Rows are points. Each copy is the shape, with its points in the same order, turned, moved and blurred by noise. Say if it was mirrored as well.
In the rows, zero is written as 128.

Shape (8 x 2)
183,126
124,41
150,184
144,113
95,93
164,126
92,111
190,74
Copy 1 (8 x 2)
171,149
172,46
105,183
138,116
116,71
154,135
102,88
197,108
Copy 1 is: only turned
Copy 2 (8 x 2)
172,145
134,49
134,194
140,122
98,98
155,141
93,112
199,94
Copy 2 is: only turned

Shape (7 x 3)
186,110,161
80,166,156
120,135,160
165,128,66
58,110,135
145,42,135
85,82,147
Copy 1 (7 x 3)
176,176,169
96,86,176
122,130,171
175,126,84
59,124,138
118,213,120
74,158,138
Copy 1 is: mirrored
Copy 2 (7 x 3)
143,74,84
81,168,120
97,122,117
198,153,101
102,154,180
164,61,167
116,109,180
Copy 2 is: mirrored
Copy 3 (7 x 3)
158,90,158
71,167,150
94,125,153
165,137,76
41,128,105
115,46,101
63,92,114
Copy 3 is: only turned

Shape (10 x 4)
152,185,103,198
73,107,134,104
110,110,60,183
154,166,44,141
96,130,96,165
146,89,159,142
160,98,112,79
153,107,115,68
205,179,156,98
147,107,204,151
Copy 1 (10 x 4)
169,181,64,128
158,94,185,99
192,89,74,116
142,130,53,76
190,115,114,113
121,108,147,173
86,90,134,103
81,91,146,94
55,184,124,123
124,146,172,196
Copy 1 is: mirrored
Copy 2 (10 x 4)
79,107,108,218
111,151,130,71
71,71,78,134
123,126,47,182
80,107,104,126
135,107,167,123
186,121,112,115
191,140,112,109
182,172,136,208
128,122,208,138
Copy 2 is: only turned
Copy 3 (10 x 4)
189,96,166,144
56,152,140,148
114,57,139,135
145,75,144,68
108,94,151,144
118,148,79,171
103,154,69,98
101,160,82,79
183,189,102,90
142,182,96,193
Copy 3 is: mirrored

Shape (9 x 6)
157,150,173,94,69,125
92,106,113,194,155,104
129,226,117,170,148,134
172,102,182,141,149,87
101,156,104,81,59,146
162,176,83,97,135,140
67,43,69,125,119,73
156,149,112,133,134,167
118,121,156,118,164,119
Copy 1 (9 x 6)
110,219,148,126,124,161
111,56,131,95,159,99
151,106,88,44,141,191
117,146,159,82,83,73
79,170,157,149,178,210
106,126,160,82,103,221
22,69,173,144,175,95
139,123,161,117,106,187
118,138,175,74,150,119
Copy 1 is: only turned
Copy 2 (9 x 6)
136,90,171,102,79,129
143,145,93,206,147,125
77,121,176,180,124,210
137,155,167,132,137,77
119,62,114,111,62,164
68,104,134,108,119,174
143,117,7,161,108,86
127,112,133,123,149,177
127,94,137,161,148,93
Copy 2 is: only turned
